Each row is a point. To make a cloud, some directions were put in groups of two or more. Within a group, all points are equally far from the middle, so they leave a hole (a ring in 2 directions, a hollow ball in 3). The other directions are filled evenly. Then the cloud was stretched, turned, moved and blurred a little. Count the holes, and give their numbers of directions, smallest first.

Cloud, 13 rows:
[[-45  -2]
 [-20  42]
 [-43 -22]
 [ 35  -5]
 [  8 -50]
 [-18  43]
 [  6  45]
 [  1 -53]
 [ 30  22]
 [-37 -35]
 [-45   5]
 [ 19  37]
 [ 31  16]]
Holes: 1 (2)

Cloud:
[[ 12 -20 -27]
 [  3  33 -33]
 [ -3  14 -37]
 [  7 -23 -49]
 [ -9 -42   9]
 [-18 -37 -36]
 [-12  13 -33]
 [  6  17  13]
 [-33  24  -1]
 [-19 -24 -37]
 [ 10 -17 -42]
 [-16 -49  -6]
 [ 21  -3 -33]
 [  4 -10  19]
 [-28  -3 -39]
 [  7  42 -28]
 [-37  -2 -52]
 [-13  -7  -9]
 [ 18   9  -2]
 [-29 -36 -60]]
Holes: 0

Cloud, 26 rows:
[[-16 -28 -25 -44]
 [ -4  -5 -39  20]
 [  5  43 -12  -3]
 [-28  42   2 -14]
 [ 37  34  10 -35]
 [ 10 -43   4  13]
 [  9  -4  -4  36]
 [ 40  -8 -19 -48]
 [-39 -25 -22 -17]
 [ 35 -16 -21  22]
 [ 26 -29  32 -11]
 [ 34 -31 -26 -36]
 [ 47  18  -1   6]
 [ 26  40  19  -8]
 [-43  14  -2   8]
 [ 26  22 -23  12]
 [ 23  23  36 -41]
 [-26  18  -2 -55]
 [-11  47  -4 -23]
 [ 12  -9  46 -13]
 [ 26   1  19 -59]
 [ 42  10  34 -28]
 [-40   9  20   4]
 [-15   9  16 -60]
 [ -3  48   1 -10]
 [-18  -8   1  30]]
Holes: 1 (4)

Cloud:
[[ 31 -37 -14 -43   5 -13]
 [-19  16  33  20 -41  20]
 [  2 -50 -23   3  37  13]
 [-32  14  34  18 -46 -12]
 [ 35 -21  -8 -11 -16  44]
 [-59   0  44  12  10 -28]
 [-21  41  23 -33 -31   9]
 [-32   8  15 -47 -40  -4]
 [-33 -33  26 -36   7  28]
 [ 40  -4  23  -1 -25  -9]
 [ 35  12   0 -27  -4 -34]
 [  9 -26 -48 -24  26  41]
 [-53   9  25 -44   3 -17]
 [ 45 -21   3 -32  -9  -6]
 [  2 -44 -33  16  34  -1]
 [-45 -14 -43 -21  26   4]
 [-28  35 -25 -23  10  32]
 [-19 -13  55 -39 -15  -9]
 [ -2  50  -5 -21 -25 -17]
 [ -3  19 -19 -51  20 -20]
 [-25 -24   9 -53  -9  34]
 [-17   5  45  24  17  30]
 [-43   6  45  19 -13 -43]
 [-14   3  40  36 -33   3]
 [-28 -41  34 -20 -27 -17]
 [ 26  16 -16 -29  -9 -38]
 [ -9   9 -46  15  34   9]
 [-60 -34  14 -22  -3  -1]
 [  6  40  37  10  20  15]
 [ 25 -30  -1  19 -16 -33]
 [ -7 -16  55 -37   2   1]
 [ 12  -2  19  37  -8 -38]
 [  8  -3  32 -27  37 -28]
 [-18  45  22 -17 -38 -12]
 [  7  27 -48 -27 -25  16]
 [-59   7  32   7  -3 -40]
 [-35 -18  50 -33 -16 -18]
 [-31  12 -18   7  43 -23]
 [-30  13  35  27  40 -21]
 [  0   6  57 -18 -22 -35]
 [ -2 -39  33 -29 -31 -10]
 [ -1   1 -55  -6 -26  45]
 [ 35 -19 -11 -25  -7 -36]
 [ 10 -46 -40 -40 -26 -12]
 [-50  24   4 -27  29   4]
 [ 11 -10  26 -23 -33  36]
 [  0 -59   2   5  16 -20]
 [-27  -1 -38 -10 -48 -14]
 [-51  16  11   9  22 -42]
 [-36  16  -1 -24  -7  50]]
Holes: 2 (3, 3)

Cloud (79 x 8):
[[ -4 -20   5   4  13  -4  28  22]
 [ 20 -32  -9 -37  21 -36  12  12]
 [ -1 -33 -31  -9  -1 -13 -16   8]
 [-13   4   6 -39  19 -29  25  -7]
 [ 47 -17   2  13  12  -4 -25   4]
 [ 34 -25  -9 -13  29  19  10 -13]
 [ -4  -8 -46  19  20  -7  14 -15]
 [  9  -3 -42 -11   7 -41  -4  -2]
 [ 36  23   0  -7  44 -18  -7 -13]
 [ -9  -1 -31 -21 -19  -3 -14 -15]
 [ 39  26  15 -16  24 -12 -12 -17]
 [  3  42   6 -20   9 -13  -5 -18]
 [ 10   6 -41  -9  10   3  14 -29]
 [ 37 -11   9  14  13  25 -10 -29]
 [-24  14 -20  18  11  -8  -3  15]
 [ -1  27 -13   6 -29 -16   1 -12]
 [ 30  11 -19 -11   4 -39  -6 -20]
 [ 39  20  12   7 -13   2 -10 -22]
 [-13  27  21  17  24  -9 -13 -18]
 [ 11   2 -28  18  21 -15 -42  -2]
 [ 36 -22  -6   7 -12  21 -15   1]
 [ 33 -29  -2  20  29 -16 -20 -14]
 [ 13  -7  20 -42  13 -42  26 -12]
 [ -9   2 -40  24   0  18   1  11]
 [ 27  -8   4  -4  23   6 -45   9]
 [-14   7 -29  23   7   0  13   6]
 [ 24  21 -38  23  15  -4 -31 -13]
 [-25 -27 -22  -2  -8 -19  23 -24]
 [  7   5 -38  12  38  -2  -6 -44]
 [-10   3 -23 -29  21   3   2 -45]
 [ 11  10 -18 -33 -12 -12  10 -12]
 [ -9  16  34  28  12  16 -23  -5]
 [ -9  26  15  -9  32 -17  -8 -41]
 [ -8  -5 -19 -10   9 -60   6 -16]
 [-16   7  -9 -19  25  13 -22  21]
 [ 19   1 -45  -5  21  -1  -5  22]
 [ -5   0  28  23   0 -17 -30   5]
 [ 14 -16  40  17  32 -11  11  -2]
 [  9 -30 -19  -4   6  23  14 -30]
 [ 31  12  17  11 -13  19 -29 -25]
 [ 39 -19  -7  25  25 -30  19 -12]
 [ 17   7   7 -39  19 -20   5  22]
 [ 17 -11  25  10  26  14 -13  28]
 [ 15   3 -33 -28  11 -35   8 -35]
 [ 33  19 -22  29  12  -2 -20 -25]
 [ 17 -17 -13  15  18  40 -14   3]
 [  0 -21 -17  18  10  23   5  23]
 [  2 -17 -30  27   2  15 -33  12]
 [ 38  -9  -3  -9  22 -54   2 -10]
 [ 41 -14   8  -4  16 -19 -25 -21]
 [-13  42  -5  -4  22  11 -24  -8]
 [ 12 -12 -23  -6  10  37 -14 -15]
 [ 33  -7  21  -8  -1 -17 -31   2]
 [ 29 -14  12  -1 -26  11 -13  -4]
 [ 18 -34   1  11  27   2 -14  17]
 [  4 -10 -14  12  -5 -38  30  -7]
 [  8 -52  -4  13  19  -9  12   5]
 [ -3  39  -3 -11 -17 -12  -5 -18]
 [-25  17 -11  -7 -19 -12   8 -15]
 [ 14  -2   3  15  56  -7 -16 -32]
 [-14  11  21  18  23  19 -16 -28]
 [ 33  15   2   2  41 -22   0  12]
 [  0 -17  -2  12   5 -15  40   6]
 [ -5   3   8 -21  24 -57  21  -9]
 [ 38   2  18 -24  16 -36  -5 -19]
 [ 30 -19   8  14  30  22   4  14]
 [-14   2  13 -18  29  14 -19 -32]
 [ 12   8 -12  13  16   6  12  36]
 [  3 -39  10 -25 -10 -17   5 -12]
 [ 11  20  17  26  25 -13  14  -2]
 [ -8 -12  13 -11 -24  22  -6 -12]
 [-22 -24 -17   8 -11 -20 -14 -17]
 [-22  -4  23 -18  -1   7 -22   5]
 [ 19  15   2 -24  24   1  27 -20]
 [ 20  -4 -27  -6  10 -53   5 -31]
 [-25   5 -15  -9 -15  13   6 -24]
 [ -1 -29 -36 -27  20 -26 -14  -6]
 [  5 -12  21  36   9  27 -14  17]
 [ 12  20  -3  45  24   2 -25   1]]
Holes: 2 (3, 4)
